Each row of a before or after table is a point. The points were changed in one or more steps. Then noise was added and the rows were shuffled. The steps act on columns, c1 being the first. What was done? A step turns or swaps two columns, mirrors them in a line or flattens them onto one, adds a multiple of one to another, or multiplies or shifts one. Angles are multiples of 10 degrees, from the lower column toward the higher: turns from -170 to 170, lines from 10 to 170 but not 90. Use the fewest steps. Two steps may share a column if one is a turn and the other turns, adds or multiplies; they go together, in the order done. Otherwise the lowest column goes first.

Before:
[[ -7 -16  -1]
 [-59  19  58]
 [  4   3  22]
 [-47  31   1]
 [ -5  24  18]
 [-21 -28  46]
 [  7 -30 -10]
 [ 18  27  -8]
 [-68 -18  17]
 [-52 -10  25]]
After, 10 rows:
[[-19  18  -9]
 [  3 -25   5]
 [ 15  16  -7]
 [ 83   9   7]
 [-12 -41   0]
 [ 47 -38 -16]
 [ 55 -26  44]
 [ 13  -7 -17]
 [ 33  22  38]
 [ 50 -19  23]]
Steps: turn c1 and c3 by -130 degrees; shift c2 by -10

Before, 11 rows:
[[ 49   9  11  18 -21   3]
 [-11   7  -5  -1  14  -9]
 [ 17 -57   1  18  -1  26]
 [-33  22  18  -6  20   0]
 [-23  15  13  27  19   8]
 [-21 -11  14  20  17 -19]
 [-17   9 -21  13  24   5]
 [-27  -2  10  26   2   0]
 [-21  15 -26  27  19  -3]
 [-33  -7   0  19  27  24]
 [ 95   7  17  26  10  -7]]
After (11 x 6):
[[-10 -48  12  37 -18  20]
 [ 10   3  -6  -4  15   3]
 [ 18   1 -31  24   6  35]
 [ -2  -5 -24  22  24  -6]
 [  3  20 -38 -15  15  14]
 [-64  17  74  24  16   0]
 [-36  17  40  17 -21 -14]
 [ 35  23  -6  20  14  11]
 [ 28  16  -6  10  14  17]
 [  1   4 -29  24   4  -1]
 [ -2  25 -25  20  10  18]]
Steps: turn c1 and c3 by 120 degrees; turn c2 and c4 by -20 degrees; turn c5 and c6 by 40 degrees

Before, 9 rows:
[[ 13  -2 -19 -18  42  -5 -39  45  -9]
 [ 12   6  32 -22 -32  18 -33   7  25]
 [ -6  18  24  42  -6 -18  15  50 -27]
 [ -4 -49  27   2  22 -11 -10  59   0]
 [-25 -31 -40  46  31  18 -11  42 -27]
 [ 25  36   4  18  46  16  16  60  24]
 [ 23 -28 -23 -47 -15  64 -34 -17 -62]
 [-43  27  -5 -32 -27  30  25  23  22]
 [ 12 -13 -49 -29 -38  42  -4  19 -18]]
After (9 x 9):
[[ 29 -31 -22 -42 -24   9  18  26  89]
 [-19  27  -3 -30 -32 -35 -17 -49  10]
 [ 32   2  30 -17 -39 -32  -1   8  -5]
 [ 10 -10 -50 -19 -39 -15 -21   5  39]
 [ -1  21  25  44   0  33 -50 -18   4]
 [  9  34   8  10  48 -27 -67   8  -3]
 [ 50  -5 -19 -25  39  10 -32  -2   4]
 [ 33 -51  26  -1  24   7 -53 -23  -9]
 [ 23 -32 -37  35  38   9 -24 -35  32]]
Steps: turn c1 and c8 by 110 degrees; turn c1 and c7 by 110 degrees; turn c4 and c5 by 10 degrees; turn c6 and c9 by 130 degrees

Before (10 x 12):
[[  0   4 -46  13 -13  14 -13 -16 -10 -13 -12   1]
 [ 15 -10  -2 -17  14 -15  28 -30 -21  38 -53  11]
 [ -2   6 -30   8  -7  11 -11  21  19 -29 -16  24]
 [ -5 -16 -13 -21  17 -29   6  -5 -18  17 -31 -36]
 [-11  21 -10  17 -33  -3 -27   8   3  -5 -15   1]
 [-27  28  12 -57 -21  27   4 -25  11 -18  26   7]
 [ 38  23   0  33  29 -18  20 -27  18  22 -21   3]
 [  7   4   8 -19  13 -17  23  -9 -40  -6 -59 -40]
 [-17  -8   2  31 -16  21  -2  -6  11 -22  10  26]
 [-21  32  -6  -4   5   0 -24 -10  -8 -20  14  25]]
After, 10 rows:
[[  0  -5  -5 -23  11  13 -13   5  -8   6  11  -4]
 [-12 -26 -12  29  17 -30   7  26 -30  -1  13  26]
 [-67  27  13  33 -20  27   3   3  30  49   4 -11]
 [-52  15  -6 -17   7   1 -23 -12  25  27  22 -22]
 [ 16 -28  -4  19   6 -17  23  28 -46   7  47  28]
 [ 39 -22  -7  46  11 -16  27   3 -49 -28  24 -16]
 [ -5  19  -5 -28   6  13 -11 -22 -18  21   0 -13]
 [-39   4   8 -39 -14  21  -2 -16   5  -4 -17 -20]
 [-27  16  13 -25 -20  -4 -25  -4  -9   3  18   3]
 [ 96  27 -12  -5  22 -18  21   7 -18 -45  15  -8]]
Steps: multiply c1 by 2.5; turn c2 and c9 by -50 degrees; turn c9 and c11 by -110 degrees; flatten c3 and c5 onto the line at 120 degrees; add 0.5 times c7 to c10; turn c4 and c10 by -140 degrees; multiply c8 by 0.4; turn c8 and c12 by 140 degrees

Before (9 x 14):
[[ -2  62  -2  12  -5   9  69 -77  13  13  39 -49  61  19]
 [-43 -55  -9 -34  -6  15 -12  20 -31  -7 -55  15   8   4]
 [-38 -32 -26 -28  26   0 -31  42  12 -25 -29  -2 -18 -19]
 [-15  -6 -27 -14  19   6  66  23  -1  31  28  41  -7 -31]
 [-28 -49 -12   6  23 -27 -21  28  -9  29 -56  13 -26  -4]
 [-37 -66 -14 -27  -4 -17 -31  10  47  -6 -40  45  27 -25]
 [-51 -47   1  -2  -6  10   5  -2  31  21   2   8 -39 -27]
 [-18   5 -18   6  17  22  24 -11  15  23  37  39 -11  25]
 [-12 -49 -20  17  34  30  38   9  31  26  32   1   2  -4]]
After (9 x 14):
[[-43  57  -5  -3  -5   6 -33  10 -26 -12 -49  15  20  -6]
 [-52  49   3 -10  -5   7  33 -38   4  42   0   9  -3 -25]
 [-19   3 -18   9  19 -21  22 -11   3  46  39  37 -12  25]
 [-28  36 -13   1  22  41 -15 -26 -15  57 -59  12  29   0]
 [-15   8 -27 -12  17  -4  21  -7 -38  62  56  40  24 -29]
 [-12  55 -20  -1  33 -10  42   1  -7  52  41   0  11   2]
 [ -3 -54  -3   8  -6 -28  35  60 -33  27  65 -49 -79  20]
 [-38  29 -25  -9  26   9   0 -18  16 -51 -42  -2  40 -25]
 [-37  56 -16 -11  -5  39  34  27  20 -11 -57  48  10 -31]]
Steps: turn c2 and c6 by -160 degrees; flatten c4 and c14 onto the line at 70 degrees; turn c7 and c9 by -70 degrees; turn c9 and c11 by -30 degrees; swap c8 and c13; multiply c10 by 2
